Each row of a before or after table is a point. One or more steps were done to the points. Then noise was added and the rows were shuffled. The steps act on columns, c1 being the first. What was done? A step turns or swaps two columns, mirrors them in a line or flattens them onto one, adds a multiple of one to another, or multiplies or shifts one. Angles are multiples of 10 degrees, from the lower column toward the higher: turns from -170 to 170, lines from 10 to 170 but not 90. Use the fewest steps. Two steps may share a column if one is a turn and the other turns, adds or multiplies; they go together, in the order done. Otherwise the lowest column goes first.

Before (11 x 2):
[-0.14 -0.05]
[-0.58 -0.99]
[-0.22 0.56]
[-0.27 -0.38]
[0.19 0.24]
[-0.77 0.42]
[-0.82 -0.27]
[0.09 -0.17]
[-0.35 0.19]
[-0.11 -0.01]
[0.55 0.11]
After (11 x 2):
[-0.21 1.10]
[-0.14 -0.11]
[0.55 0.21]
[0.10 -0.34]
[-0.34 0.38]
[-0.78 0.84]
[-0.12 -0.02]
[0.19 0.47]
[-0.28 -0.76]
[-0.57 -1.98]
[-0.83 -0.53]
Steps: multiply c2 by 2

Before (8 x 4):
[-0.45 0.42 0.08 -0.08]
[0.41 -0.61 -0.48 -0.29]
[-0.50 -0.09 0.64 0.15]
[-0.62 -0.46 0.13 -0.66]
[-0.08 -0.24 -0.08 -0.45]
[-1.01 0.66 0.42 0.39]
[-0.14 -0.37 -0.28 0.24]
[0.35 0.27 -0.24 0.32]
After (8 x 4):
[-0.13 0.61 -0.53 0.52]
[0.52 -0.51 0.57 -0.95]
[0.28 -0.65 -0.21 -0.45]
[-0.46 0.19 0.31 -0.03]
[0.40 -0.14 0.41 -0.21]
[0.35 0.12 -0.22 0.27]
[-0.06 0.32 -0.33 -0.26]
[0.90 -0.05 -0.48 0.13]
Steps: turn c1 and c4 by 140 degrees; turn c2 and c3 by 100 degrees

Before (9 x 8):
[-0.04 -1.10 0.68 -0.42 0.21 0.56 -0.77 0.59]
[-0.18 0.23 -0.05 -0.29 -0.55 -0.40 -0.75 -0.15]
[0.20 -0.80 0.41 -0.75 0.14 0.34 -0.31 -0.16]
[-0.12 0.23 0.09 0.37 -0.34 -0.21 -0.90 -0.86]
[0.08 -0.44 0.42 -0.13 -0.46 -0.72 -0.87 -0.47]
[0.56 -1.15 0.56 -0.23 -0.17 0.65 -0.11 0.65]
[0.54 -0.03 0.10 -0.16 0.22 -0.60 -0.99 -0.14]
[-0.34 -0.63 -0.58 0.11 -0.36 -0.16 -0.73 -0.52]
[0.00 -0.88 0.69 -0.21 0.38 0.07 0.02 0.52]
After (9 x 8):
[-0.18 -0.19 -0.05 -0.19 -1.66 -0.41 -0.74 -0.15]
[0.19 -0.98 0.42 0.39 0.43 0.34 -0.32 -0.16]
[-0.34 -0.11 -0.59 0.68 -1.07 -0.15 -0.73 -0.53]
[0.57 -0.60 0.56 0.82 -0.50 0.65 -0.11 0.67]
[0.55 -0.17 0.10 0.15 0.65 -0.60 -0.97 -0.15]
[0.09 -0.27 0.41 0.60 -1.38 -0.71 -0.87 -0.46]
[-0.05 -0.75 0.68 0.73 0.63 0.56 -0.79 0.59]
[0.01 -0.50 0.68 0.71 1.14 0.06 0.01 0.51]
[-0.13 0.41 0.08 -0.03 -1.01 -0.20 -0.89 -0.85]
Steps: turn c2 and c4 by -70 degrees; add -0.3 times c6 to c4; multiply c5 by 3
